Rows are points. To make a cloud, some directions were put in groups of two or more. Within a group, all points are equally far from the middle, so they leave a hole (a ring in 2 directions, a hollow ball in 3). The other directions are filled evenly. Then the cloud was stretched, turned, moved and blurred a little. Count the holes, and give their numbers of directions, smallest first.

Cloud:
[[.04, .18, .27],
[.80, -.37, .46],
[-.10, .24, .20],
[.32, .11, .43],
[.00, -.48, .60],
[.28, -.05, .73],
[.40, -.36, .21],
[-.28, .17, -.15],
[.43, -.12, .86],
[.15, -.32, -.15],
[.42, .52, -.02],
[-.37, .00, -.04],
[.04, .40, .63],
[.15, .09, .47],
[-.07, -.31, .50],
[.10, .01, -.27],
[.38, -.52, .38],
[.24, -.05, .12],
[.10, .08, -.50],
[.23, -.24, .67],
[.33, .54, -.07],
[.35, -.11, .12]]
Holes: 0

Cloud:
[[.28, -.04, -.69, .32],
[-.31, .11, -.12, .45],
[-.08, -.02, -.38, .47],
[.67, -.26, .00, .01],
[.19, .36, .65, .13],
[-.19, .03, -.51, .57],
[-.59, .44, .10, -.21],
[-.07, .43, -.28, .17],
[-.49, -.66, -.41, -.22],
[.34, .34, .09, -.40],
[-.13, -.07, -.44, .47],
[.08, -.01, -.31, .11],
[.69, -.41, .00, .07],
[-.65, -.15, -.23, .37],
[-.27, .01, -.50, .51],
[-.27, -.18, .72, .18],
[-.51, .05, .22, -.47],
[.31, -.03, -.50, -.12],
[.13, -.19, .23, .01],
[-.10, .40, -.55, .40],
[-.82, -.17, -.06, .39],
[.45, .20, .58, -.17],
[.34, .10, .03, -.01],
[-.46, .18, .30, .13],
[.03, -.48, -.44, -.12],
[-.03, .34, -.56, .43],
[-.53, -.07, .17, -.13],
[.19, .09, -.35, -.51]]
Holes: 0

Cloud:
[[.21, .23, -.31, .60, -.27, .38],
[-.05, -.58, -.05, -.34, -.62, -.20],
[-.01, .20, -.06, .12, -.94, -.26],
[.00, .18, -.06, .36, -.56, -.60],
[.30, -.45, -.06, .29, -.08, -.48],
[-.17, -.55, .27, .03, -.34, .37],
[-.38, -.46, -.35, .59, -.37, .30],
[-.16, -.52, -.42, .32, .45, -.09],
[-.38, .07, -.29, .72, .17, -.24],
[-.70, -.13, .26, -.01, -.02, -.02],
[-.33, -.37, -.40, .46, -.12, .53],
[.49, -.27, -.19, .40, -.49, .19],
[.47, -.10, -.22, .31, .27, -.02],
[-.36, -.31, .06, .11, .45, .17],
[.35, .06, -.21, -.37, .00, -.23],
[.18, -.15, .50, .20, -.44, .17],
[.34, -.14, -.11, -.35, -.75, .08],
[.12, .37, -.32, -.11, -.67, .14],
[-.01, .42, -.13, .04, -.21, -.48],
[.31, -.20, -.05, -.29, -.80, -.05],
[.41, -.18, -.12, .33, .30, -.14],
[.48, .12, -.47, .29, -.11, .07],
[-.44, .34, -.39, -.22, -.18, .21],
[.25, -.66, -.21, .07, -.58, -.23],
[-.25, -.25, .15, -.20, .40, .21],
[.22, .42, .12, .04, -.19, .62],
[.48, -.03, -.36, .39, -.43, .20],
[-.13, -.45, .17, -.24, -.38, .55],
[.15, .16, .27, -.43, .02, -.11],
[.23, -.23, -.32, -.48, .10, -.14],
[-.12, .21, -.20, .54, -.25, -.57],
[-.32, .11, -.29, .61, -.17, -.53],
[-.65, -.17, -.10, -.06, -.37, -.43],
[.45, -.15, -.06, .20, -.09, .57],
[-.64, -.29, .28, .22, -.06, .05],
[-.58, .22, -.21, -.07, -.10, -.35],
[-.01, -.51, -.09, -.46, -.65, .07],
[.00, -.69, -.63, .17, -.20, .23],
[-.41, .31, .05, -.02, -.89, .11],
[.22, .14, .16, -.33, -.80, .21],
[.08, .41, .19, .46, .18, .08],
[-.02, -.26, -.06, -.52, .11, -.25],
[-.48, .12, -.48, -.19, .02, -.07],
[.35, .12, -.38, .51, -.40, .24],
[.36, .05, -.22, -.52, -.06, .04],
[-.12, .40, .03, .35, -.39, .64],
[-.28, -.19, -.78, .28, -.15, .14],
[-.32, -.15, -.55, .50, .26, .30],
[-.51, .26, -.12, -.03, -.22, .63],
[-.25, .26, -.56, .25, -.01, -.26]]
Holes: 3 (2, 2, 2)
